Each row of a before or after table is a point. One or more steps were done to the points. Then noise was added and the rows were shuffled. The steps act on columns, c1 being the first. Name the steps. A step turns or swaps two columns, mirrors them in a line or flattens them onto one, adds a multiple of one to another, or multiplies or shifts one. Angles are multiples of 10 degrees, from the lower column toward the higher: turns from -170 to 170, lines from 10 to 170 but not 90. Use the fewest steps. Two steps may share a column if one is a turn and the other turns, adds or multiplies; they go together, in the order done. Otherwise the lowest column goes first.
In the rows, zero is written as 128.

Before (10 x 3):
[[ 56 206 103]
 [135  62 131]
 [136 159  67]
 [119  74 138]
 [128 197 170]
 [114  88 121]
 [132  88 128]
 [145  47 140]
 [120 110 103]
 [ 70 188  86]]
After:
[[ 53 207 141]
 [109 108 108]
 [112  89 132]
 [124  72 141]
 [135  62 127]
 [131  86 125]
 [148  48 130]
 [104 158  71]
 [146 198 164]
 [ 56 187 121]]
Steps: turn c1 and c3 by -30 degrees

Before (8 x 8):
[[175  47 159 191 187  92  75 113]
 [142 131 170  60 162 176 104 203]
 [ 64 173 125 187 148  96  72  80]
 [ 60 107 164 165 143 172 137 132]
 [110 146 186  95 183 114  87  78]
 [154 199 200  81 160 223 185 175]
 [ 89 110 121 175 153 199  73 103]
 [137  95 189 152 113 177  81 146]]
After:
[[ 69 182 125 123 150  93  85  81]
 [146 130 170 132 166 174 107 202]
 [137  83 192 130 111 180  94 148]
 [ 84 102 124 126 160 200  89 105]
 [116 150 179 124 184 116  97  76]
 [172  21 162 132 187  94  93 111]
 [158 220 199 129 158 225 167 176]
 [ 59 100 161 130 144 174 131 138]]
Steps: multiply c2 by 1.3; multiply c4 by 0; multiply c7 by 0.7

Before (8 x 11):
[[185 172  66 133 201 141  86  43  62 149 150]
 [188 191 142  39 167  86 148 118  99 179 163]
 [ 72  76 122 121 148  74 105  94 125 139  74]
 [ 92 192 181 112 162 143 201 119 121  79 126]
 [199 103 130 107  85 112  68 145 113  90 208]
 [212  95 149 153  56 102  78 106  89 126 159]
 [113  70 159 135  80 106 192 153  77 112 175]
 [181 101 202  49 149 104  83  60 137 126 116]]
After:
[[ 72 125 135 121 148  77 145  96 127 113  55]
 [183 116  53  49 149 104 119  60 137 145 104]
 [ 89 180  82 110 158 140 241 116 120 187 170]
 [186 148 183 132 204 141 128  46  64  97 173]
 [188 152 107  36 165  86 193 118 101  78 195]
 [214  85 109 152  57 102 115 110  87 134 130]
 [199  54 131 108  85 109 111 147 111 165 170]
 [111  52 102 135  84 103 233 155  80 153 126]]
Steps: turn c2 and c11 by 40 degrees; turn c3 and c10 by 170 degrees; shift c7 by 40

Before, 9 rows:
[[105 110 121  92 124 155  97 165 135 117 102 111 108 120]
 [103 161 120 105 131 118 150 141 152 132 136 104 107 125]
 [105 139 103 221 108 151 108 146 126 102 112 113 165 190]
 [143 116 104  93 134  73 134 157 162 137 114 175 163 127]
 [239 112 150 160 112  96 144 151  87 156 188 114  85 134]
 [111 132  97  94 137 110 143 133 126 131 145 115 128 176]
 [114 171 103  98 137  85  89 147 126 249 108 127 146 165]
 [110 134 105 116 196  72 130 130  88 100 144 100  70 156]
 [135 121  95 103 101 186 142 145 161  99  97 110  63 120]]
After:
[[239  93 151 159 111 112 148 107  63 158 158 171 137 134]
 [111 109  98  95 136 131 131 114 111 132 128 134 117 175]
 [112  74 104 117 195 134 130 127 104  98 165 193 132 157]
 [144  74 106  92 135 117 156 116 149 137  97  73 150 126]
 [104 151 104 222 107 139 150 145 144 101 134 103  96 191]
 [105 155 120  92 122 110 170 152 155 114 127 152 122 120]
 [114  84 101  98 137 171 153 163 149 248 134 115 118 165]
 [136 186  96 103 101 122 141 111 164  99  98 194 143 119]
 [104 118 121 105 131 162 136 104 125 132 104 158 118 124]]
Steps: swap c2 and c6; turn c7 and c8 by -100 degrees; mirror c9 and c11 in the line at 140 degrees; turn c12 and c13 by 120 degrees

Before (10 x 20):
[[177  94  64 192 198 100 136 114 133 180 160 185  56 114  93 119 155  87
  185 103]
 [ 66 211 111  90 157  91  82 123  77  87 129  80 136 214 163 138  78 100
   58 117]
 [ 59 203  23 149 136  72 211 186 104 189 121 136  64 150  84  72 101 163
   84 180]
 [138 172 142 129  84  77 203 110 139 121 114  84 144 146 156  78  98 146
   80  87]
 [100 178 103  94 152  72 215  83  89  79  51 125 162 224 141 160 164 101
  168 114]
 [177  83 145  99 180 159 108 182  72  86 102 100 121 223  81 106 154 146
   62 150]
 [179  84  84 210 148 187 130  76  96 158  55  97  64 138 126 169 196 113
  161 181]
 [108 139  88 112  83 103 195 117 136 116 121 146 120 167 174 184 134  76
   94  50]
 [ 95 177  78 206 173 171 110 104 189 173 164 158  94 198 124 136 102 192
  150 145]
 [154 164 120 124  80 109 127  91 180 159 120  99 152 113  92 160  92  72
  163  79]]
After, 10 rows:
[[ 85 155 169 131  84  78 204 109 140 120 116  83 144 147 159  78  89 143
   80  89]
 [172 116  59 211 150 188 132  75  97 158  53  98  65 138 129 168 215 170
  161 182]
 [233 148  57 191 200  98 134 115 134 178 162 184  55 117  91 118 160 159
  185 101]
 [161 174 135  92 151  72 213  83  90  76  53 125 163 225 142 161 174  93
  167 116]
 [154 194 158  90 158  91  83 125  78  88 131  82 135 214 163 137  63  62
   56 115]
 [ 87 211 132 207 172 175 113 105 188 173 165 157  91 200 123 134  93 123
  152 143]
 [138 166 109 111  81 104 193 118 140 114 124 149 122 165 175 180 134  91
   94  49]
 [ 77 247  93 150 136  73 210 187 104 189 124 139  64 147  85  72  93  75
   85 179]
 [164  67 104  99 179 160 109 182  69  85 102  99 123 224  81 108 160 180
   62 149]
 [154 174 152 123  80 110 127  91 180 158 121  96 152 116  92 160  82 131
  161  78]]
Steps: turn c1 and c18 by 70 degrees; add 0.7 times c5 to c1; add 0.3 times c9 to c2; turn c2 and c3 by 40 degrees; multiply c17 by 1.3

Before (14 x 32):
[[119 112 111 106 127 134 109 141 124 146 115 116 133 115 124 121 138 135
  121 130 161 153 122 102 129 120 132 113  68 134 110 116]
 [106 107 225 154 127  66  99 104 112 125 119 100 118 139 106 140 132 124
  115 145 101 143 130 151 114 121 137 126  82 152  98 249]
 [119 120 106 164 118 137 129 141 123 140 131 151 127 141 156 147 117 148
  121 115 156 139 141 131 114 116 169 119 133 162  98 105]
 [143 125 126 162  97 136 112  61 123 116 123 130 142 129 155 118 115 135
  164 140 170 126 144 149 131 136 157 113 139 159 108 180]
 [124 117 116 164 125 125 127 141  81 142  90 152 145 138 110 140 129 140
  146 131 125 114 139  77 129  74 141 117 144 141 114 157]
 [101 104 150 119  63 111 106 143  33 126 130 100 128 135 148 132 111  67
  109 136 155 133 143  28 154 115 144 134 126 161 177 143]
 [162 107 101  99  67  88  98 142  86 134 122 149 136 135 150 113 116 144
  125 121 156 161 143 136 177 135 165 135 138 164  97 121]
 [116 135  95 157 114 127 122 100 123 119 126 156 143 140 126 142 145 145
  115 125 120 145 129 143 104  81 144 128 143 155  99 107]
 [134 114 117  27 123 135 117 138 105 159 130 164 103 105 136 127 126 139
  108  96 168 155  74 131 113 106 149 169 148  87 114 154]
 [156 166 104 124 121  99 188 129 125 125 107 158 132 139 140 133 137 121
  135 128 132 151 122 141 112 103 162 111 151 158 154 159]
 [159 153 133 154 132  98 108  95 112 129  99 134  87 141 122 118 123 118
  128 118 154 140 133 133 119 134 128 118 146 140 121 109]
 [139 102 188 143 113 131 152  59 121 142 100 127 143 101 110 128 123 146
  114 127 122 137 142  97  98  90 163 118 104 130 136 124]
 [110 140 105 127 129 130 113 137 114 168 110 143 144 125 125 115 120 135
  118 114 134 123 137 141 107 117 142 112 129 134 121 105]
 [117 173 131 157 125 135 128 121 124 141 121 164  86 124 128 133 125 138
  166 139  84 139  89 150  98 112  48 205  66 159 104  99]]
After, 14 rows:
[[149 113 120  29 124 136 114 139 105 161 131 164 104 105 137 126 110 139
  105  98 165 153  75 132 112 106 146 169 147  88 114 153]
 [102 175 134 157 125 135 129 121 126 140 121 164  84 127 129 133  96 139
  163 140  89 143  90 148  95 109  48 206  66 159 105  98]
 [ 95 107 227 156 126  66  99 104 112 125 118 100 120 138 104 138 118 124
  115 144 109 147 131 151 113 122 136 127  85 153 100 250]
 [128 122 107 168 118 140 131 144 123 141 131 152 128 141 155 146 107 149
  121 117 155 141 142 130 117 118 169 118 133 161  96 105]
 [112 105 148 120  62 110 104 142  36 123 131 102 128 137 148 132 137  66
  110 135 161 134 143  26 154 116 142 132 125 163 179 144]
 [112 140 106 128 130 130 114 136 111 169 111 141 144 126 126 116  97 137
  116 113 140 124 134 143 109 116 145 112 131 135 124 105]
 [136 103 190 145 114 132 151  58 120 142  99 130 143 103 110 128  93 149
  115 126 119 133 143  98  99  92 163 118 103 129 138 126]
 [154 169 106 123 119  98 189 128 128 125 107 160 132 137 140 131 124 121
  135 129 124 150 122 141 113 104 162 111 150 157 156 158]
 [173 106 102  96  66  84  97 141  85 135 125 149 133 136 148 113 165 141
  126 117 145 162 141 135 178 138 165 137 138 164  96 122]
 [124 117 117 163 126 124 129 142  83 143  90 153 144 140 111 140 130 138
  145 132 127 115 139  76 126  75 139 119 146 143 116 156]
 [114 132  95 159 114 129 123 101 123 118 127 157 145 141 127 143 120 146
  117 124 125 146 127 145 102  85 142 126 146 153  97 105]
 [131 112 112 106 128 132 110 143 122 148 114 115 133 113 125 120 135 133
  118 128 160 153 121 103 128 119 132 114  68 134 110 116]
 [165 150 134 154 131  97 108  96 114 127  99 131  87 142 121 117 114 118
  132 119 141 139 134 133 119 131 128 119 147 139 122 111]
 [158 127 126 161  97 138 111  63 123 116 125 130 144 128 153 120 116 134
  163 143 160 126 143 152 129 137 159 116 139 158 109 180]]
Steps: turn c1 and c21 by -20 degrees; add 1 times c25 to c17

Before, 13 rows:
[[120 162 142 168  30  82 186 189 177 120 153 175 121 186 154 199 215 121
  160  61 167 109 162 147  89 154  68  96 144  90 194 123 128 169 138 186
  142 118 165 182 173 110 127 204 168 184 139 116 147 183 192  62 152 207
  111 118 155 143  65 168 120  92 102 164]
 [170  89 153 103  29  83 214 200 108  97  90  91  64  90 192 186 151 159
  114 185 135 113 108  76 197 103 190 108 150 177 118  87 117 148 145 215
   89 101  70  81 188 133 167  75 170 114  74  77 115 120  81  71 173 112
  128 185 200 135  91 106  84 132  83  66]
 [160 113 157 133  51  94 186 111 125  77 139 198  52 152  57 115 198  51
  163 167  82 117 184 166 141 177 130 142 109 135  67 113  31 175 171 223
   61 141  80  98  71 112 111 122 136  86  68 180 141 121 126 107 123 123
   65  76  90 191 132 114 157 117 204 174]
 [132 137 140 101 121 113 140 122 113  99 145 121 177 159 166 116 140 149
  193 141  75  66 208  65 175  94  99 107  80 131 137 112 154 131 141 170
  103 189  97 103  75 131 141 184 211 147 158  99  65 116  60 155 132 114
  141  78 146 142 190 103 130 186 114 116]
 [127 131  90 137 116 180 200  82 161 193 126 108 126 105 198  85 158 144
   81 173 143  72 182 131  82  99 200 204 120  81  73 161 116 143 129 112
  151 105 171 157 157 128  93 199 105  83 199 120 139 117 128 170  78 104
  112 137 167  89  89 107  59 118 207 141]
 [119 177  76 103 110  82 203  73 175 103 148  95  95  98 115 158 101  54
  169 122 179 147 106 145 207 102  89 124  70 160 160 130  95 121 188 219
  144 126 127  50 143 192 126 104  90 116 209 170 149 156 165 125 199 151
  160 131 118 185 152  83 175  77 138 111]
 [ 66 184 121 109 159 205 211 192  76 172 125 111 104 140  99 174  84 159
  114 139 142  64 145  99 131 112 163 185 134 182 136 131 115 159  51  83
   38 116  97 163 163 137  78 124 151 171 167 117  42 202 126  43  94 208
  171 101 105  91 191 136 170 169 169 116]
 [171 166  85 153 162 201  85 141 117 138 100 158 172 166  84  69 181  80
  132 185 121 126 163 127 164 172 107 185  89  64 150 115  63  78 106  95
   31  98  95 128 196 103 109 185 215 105  76 173  67 193 136  72  68 189
  183 106  98 104 154 168  59 167 149 176]
 [115  78 136 182 147 175 135 199 115  84 120  90  62 135 163 103  76  61
  202 135  79  36 170 137 206 170 139 196  55 148  99 122  55  32  98  99
  115 194  83  77 117 212 142 121 190 109 163 146  48 202 168 108  77 105
   79  85 119 152 106 131  54  79 118 143]
 [ 76  88 182 197 104 135 161 112  81 203  80  95  50 157  66 204 128 140
   94 102 136  76 106 123 103 184 169 217  59 131 176 145  98 116 155 155
  139 233 136 172 180 203  83 104  96 147 186 127 150 135 176  50 111 159
   41 145 199  86 127 156 124 192  68  69]
 [108 170 128 141 128 152 140 108 111  98  69 149 123  95 185  71 146  23
  107 158 104  92 148  59 126 115 196 101  81  52  98 165 107 123 166 142
   72 192 171 117  79 129 144 102 119 186 191  92  31  89  56 159 133 123
  154 128 153 140 148 114  72  77 172  92]
 [173 173  81  93 145 139 194 104 114  73 140 173 111 132 104  80  91 153
  180  61  90  63 132 177 125 178  73 190  79 106  93  92 115 134 178 101
  171 184  71 143 166  95 205 196  82 170 127 190  27  84 171 175  94 172
  104 100  90  94 149  75  79  65 189 200]
 [ 74 168  85  73 153 129 137 124  72  78 152  86 121 169 161 145 200 148
   84  76 132 115 122 162 109 220  94 155  55 129  95 109 153  67  99 116
  162 105 166  78 176 211  76 116 114 100  68 170 155 212 165  97 146 121
   66 146 101 104 169 136 192  96  98 108]]
After (13 x 64):
[[172 168  88 155 163 199  86 143 117 137 101 157 173 166  87  69 182  80
  132  50 122 125 163 126 164 172  81 185  88  66 151 115  62  79 106  96
   40  55  95 127 196 104 111 186 216 104  76 104  65  92 137  71 147 190
  184 106  99 103 152 168  60 167 151 177]
 [126 132  88 138 113 181 200  84 161 193 128 106 128 104 198  85 158 145
   81  60 143  71 180 132  82 100  89 201 121  82  73 161 116 140 130 111
  192 116 171 159 159 127  93 200 104  82 199 146 138 146 129 170 142 106
  112 135 167  91  89 109  58 121 208 142]
 [121 163 144 170  31  82 187 189 180 120 153 175 123 185 153 199 212 121
  160 181 167 109 163 148  89 154 184  97 144  87 197 125 128 169 136 187
   99  96 162 181 174 109 129 203 169 183 140 142 148  80 193  62  82 206
  111 119 158 145  65 167 120  93 101 163]
 [132 137 141  99 120 115 138 121 114 100 146 120 175 157 166 117 137 149
  193 124  74  66 210  66 175  95 133 109  78 130 137 112 153 131 138 172
   91 190  96 103  75 132 142 184 211 147 158 122  65 104  60 154 140 112
  141  77 146 141 190 102 130 187 116 114]
 [ 64 184 124 109 159 206 212 192  78 171 124 112 106 142 100 172  87 159
  113  95 141  64 144  98 131 112  42 184 135 184 135 131 113 157  49  83
   81  86  99 161 164 138  77 125 151 171 167 140  40  68 125  41 120 209
  171 102 107  91 195 137 171 168 169 117]
 [170 171  83  94 144 140 193 104 115  72 139 175 112 132 105  79  92 152
  179 130  91  63 133 177 126 177 198 190  79 104  92  93 115 134 180 100
  126 165  70 143 167  93 205 196  82 171 125  46  28 156 169 175  54 171
  103  99  92  96 149  74  79  66 190 200]
 [117  80 137 182 148 174 135 198 116  84 120  91  62 134 163 102  77  60
  204  81  76  39 171 136 207 172 111 197  53 147 100 123  56  32  98  98
  125 130  85  78 115 212 142 121 191 110 162  79  46  42 168 108 107 107
   80  85 119 152 107 133  55  78 120 142]
 [166  88 153 102  32  84 215 201 109  95  88  91  65  92 191 185 151 159
  115 138 134 111 107  78 196 104  56 107 152 176 115  89 117 147 145 214
  137 130  71  79 187 134 165  75 170 115  71 184 114 133  80  71 202 114
  129 186 199 136  93 106  83 133  84  65]
 [ 75  88 184 196 105 136 160 112  82 205  82  95  47 155  66 204 128 139
   96 128 136  76 108 124 104 185 106 216  59 131 176 145  98 116 154 155
  161 202 137 172 178 204  83 103  96 145 187  75 150  76 176  50  97 156
   41 145 199  86 128 156 124 192  68  70]
 [107 173 129 141 127 149 139 112 111  98  69 150 123  96 185  72 147  22
  108 117 103  91 148  58 127 118  39 101  80  52  99 165 109 122 167 141
  128 210 171 119  78 129 142 102 119 183 192 125  32 124  56 159 157 124
  153 128 153 140 149 114  70  76 173  90]
 [119 176  75 102 111  82 201  74 175 101 147  94  96  96 115 160  98  56
  169 191 180 148 109 143 206 101 167 124  72 160 160 130  96 121 188 219
  116  96 127  52 144 191 125 102  92 118 208  91 150 115 164 127 160 153
  161 132 119 184 151  80 177  77 140 111]
 [160 112 157 134  50  93 186 111 126  77 141 198  53 154  58 114 197  52
  162 104  79 117 184 166 140 176  81 143 110 139  68 113  31 176 171 225
   78 118  79  97  72 114 111 118 137  86  68  77 142 140 125 106 160 123
   65  75  90 191 134 115 158 116 205 174]
 [ 73 170  84  75 153 129 135 123  71  79 152  86 122 169 159 147 200 148
   82 168 130 115 120 163 108 221 177 158  55 128  94 109 154  68  98 113
  132  51 166  79 177 210  76 115 114 101  70 102 155  74 165  95  90 120
   67 148 100 104 170 138 194  95 100 108]]
Steps: mirror c20 and c53 in the line at 60 degrees; mirror c27 and c37 in the line at 70 degrees; turn c38 and c48 by -150 degrees; turn c38 and c50 by 150 degrees
